Every row gives one point. Examples show where two turns around zero, p and q, send a point. Write where each new point lands after one turn and then the other. Backwards means that the second turn is done in reverse. Each puzzle has new turns, and all numbers are rounded.

Turn p:
[-26 -37] -> [-14 -43]
[-44  33] -> [-52  19]
[-25  -6] -> [-22 -13]
[ 42 -18] -> [45 -5]
[53 29] -> [42 43]
Turn q:
[62  0] -> [62  1]
[-41  23] -> [-41  22]
[-36 -17] -> [-36 -18]
[11 40] -> [10 40]
[  3 -45] -> [  4 -45]
Where do these land?
p, then q: [-6 62] -> [-25  57]
q, then p: [-15 -17] -> [ -9 -21]
q, then p: [ 22 -44] -> [ 35 -35]

Turn p:
[ 16   0 -64] -> [-35  16 -54]
[  3 -14   7] -> [16  0 -3]
[-19 -15   4] -> [ 11 -22  -3]
[-31  19  48] -> [  8 -27  54]
[-22   3 -32] -> [-25 -21 -22]
[54  8 38] -> [24 55 29]
Turn q:
[-15 -25 -38] -> [-11 -47   0]
[ 11  31 -35] -> [-32  -1 -36]
[36 -7 75] -> [62 55 12]
[  9  11 -27] -> [-16 -10 -24]
[-25  11  30] -> [-6 24 32]
[-16 -22  -4] -> [  4 -21  17]
Where do these land?
q, then p: [39  0 -5] -> [-20  20 -28]
p, then q backwards: [-9 -5 40] -> [-12 -33  22]
q, then p backwards: [  7 -14  42] -> [ 24 -11  36]
q, then p: [-14  28 -16] -> [-13 -33   3]
q, then p: [19  3 15] -> [-15  19   0]
p, then q: [-42 -12 -76] -> [-26 -83  13]

Turn p:
[ 14  13  20  58  47 -13] -> [-17  30  44  48  31  12]
[-33  26  -4 -21   3  -3] -> [-34   0 -21  -8  -7 -24]
[  2  19 -20  12  -7 -33] -> [ 10  26 -20  14  16 -21]
[-17  15   8  -5 -45  30] -> [ -7   3 -28  -8 -48  18]
[ 76 -16   5  -3  54  20] -> [ 16  10  64 -36  49  35]
[  6  16  23 -10  12 -76] -> [ 12  28  24  13   8 -71]
[ -8 -26   0 -17 -14  23] -> [  7 -32  -6 -15 -16  13]
[-47  19   1   0  -7  30] -> [-44 -12 -27   7 -24  10]
[  7 -65 -34 -14 -43  22] -> [ 55 -53 -31 -16  -7  28]
Turn q:
[ 11   4 -28 -32 -17   3] -> [ -4  15 -36  -2 -26   1]
[ 15 -42 -57  53  19  50] -> [-39 -68 -16  17   2  65]
[-48 -29  22 -30  29  21] -> [-49  17  17 -47  24  -7]
[ 0 14  9 -8 32 -2] -> [ 17   3   2 -27  18   4]
[ 36  -7  12 -15 -30 -20] -> [ 19   9   9   9 -48 -12]
[ -2  28   8 -15 -21 -64] -> [ 39  13 -10   9  -8 -60]
[-13  32  33  48 -11  13] -> [15 10 34 42 39 10]
Where do these land?
p, then q: [ -4 -53   3  -4  10  73] -> [-71  11  28 -16 -25  39]
q, then p: [-18  11  40  26 -14  -2] -> [-15  20  40  26  -4  -6]
p, then q backwards: [ 19  42 -14 -29 -21 -19] -> [-13  19   4 -57   5 -13]
p, then q: [ 44 -19 -23 -47 -30 -41] -> [ 50  -1 -22 -35 -58  -5]
p, then q backwards: [  5  19  -9  36   3 -14] -> [-13  29   4   4 -25  17]
p, then q backwards: [ -4  40  18  13  36 -27] -> [-46  -3  31  -5 -31   7]
q, then p: [-42 -41 -15   5  16  31] -> [-41 -52 -11  12  -3 -15]

Turn p:
[ -3 -25  23  10 -22  23 -18  10] -> [ 23  33  10  16  -4  22 -14   1]
[-27  27   6   3  -5  -7  16 -31] -> [-34  -5  25  -7 -12  -3  13 -25]
[ -3   1 -33 -16  24   0   0   6] -> [-17 -19 -15  -2   1 -11  -2  31]
[ 11 -32   6  26 -19  -1 -16 -10] -> [ 20   6   1  19   6  15 -34 -19]
[-17  13  -4 -33  26 -23  15   2] -> [-12 -27   8 -31 -16 -15  16  19]
[ 25   4 -12 -15   8  28   3 -18] -> [-20   2 -23  -8  23  24   5   7]
[  2  38  -8 -30  -3 -16  -1 -24] -> [-33   0 -10 -39  -3 -16   8 -13]
[ -8  14  13  21  36 -25 -10  17] -> [ 16 -15  30  -1  19 -36   7   8]
[  3  -4  -7  11 -23  13  -2  18] -> [  8  19 -15  23  -8   0   0  -2]
[ 17 -36  16  22 -21   7  12  31] -> [ 50   7 -10  30  -8  19   1  -6]
Turn q:
[  9   4  12  16  15  -4 -31   0] -> [ 30  -3   8   0   6 -13 -23  -5]
[  5  16  24 -33  23  17 -18 -15] -> [  8  41  14 -10  13 -27   3 -18]
[-12  10   5   3  16  24 -22  23] -> [ 24  22 -10   3  17  -9  -8  23]
[ -5 -16 -20 -20 -29 -11  15   1] -> [-40 -10   3  -9 -12   9   5  13]
[ 12   7  10  14   9  23  -9 -18] -> [ 20  21   1   9  -3   8 -12 -19]
[-32  25   2 -26   4 -10  26 -22] -> [-28   9  12  26  13 -16  38 -10]
[ 25 -37  -2   3 -12 -14  40   8] -> [-14 -29 -14 -34 -16  31  17 -11]
[  6 -27   6  18 -19 -31  10  12] -> [  1 -43  10 -17 -11  17   4   8]
[ -8  17   9 -15 -25   4  25 -16] -> [-19  13  14  13 -20   4  29  -3]
[ 10   2 -42  17  -5 -14  -3  34] -> [ -6 -30 -38   3 -11  -7 -20  24]
[-11  -3  -5  23  23  15 -32  -6] -> [ 23   8  -1  15  26   3 -32   0]
Where do these land?
q, then p: [-18 -13  52   3   7  -3  61 -10] -> [ -9 -28  -1   2   2  59  52 -10]
p, then q backwards: [ -1 -10  38   6  11   7  11 -12] -> [-10 -22  32  11  -2   1   4 -15]
p, then q: [ -9  42  -1   5   6 -11  -5 -14] -> [-13 -15  22   9  22 -11  25  -9]
q, then p backwards: [-18   5 -17  -4  15 -12   0 -11] -> [  5  12 -17  22  10   4  -3  -9]
q, then p: [  5  -8  12 -12  15  -4 -20 -13] -> [ -1  -2  12 -29  12  -2  -5  -1]
q, then p: [  3  -7 -23  10  -4  21  -8   7] -> [-10  18 -10  13   6 -14  -8  15]
q, then p: [-16   8  -8   9  10  -5 -21  45] -> [ 32 -14 -22   6   5 -27  -4  23]
q, then p: [ 13 -17 -16  -4  11 -12 -11   2] -> [ -6  -2   2 -13  -4  -1 -24  18]
p, then q backwards: [-10   7  -9  10 -76  11  -5  14] -> [ 34  46 -14  -3  -7  45  10 -29]
q, then p: [ 27  -9 -14   7  -9  -4  17  -5] -> [-18  10 -10   6 -16  17 -18  -1]
q, then p: [ 24   1 -14 -32  14  11 -18  -3] -> [-25   3   2 -28  -9 -29 -12   1]
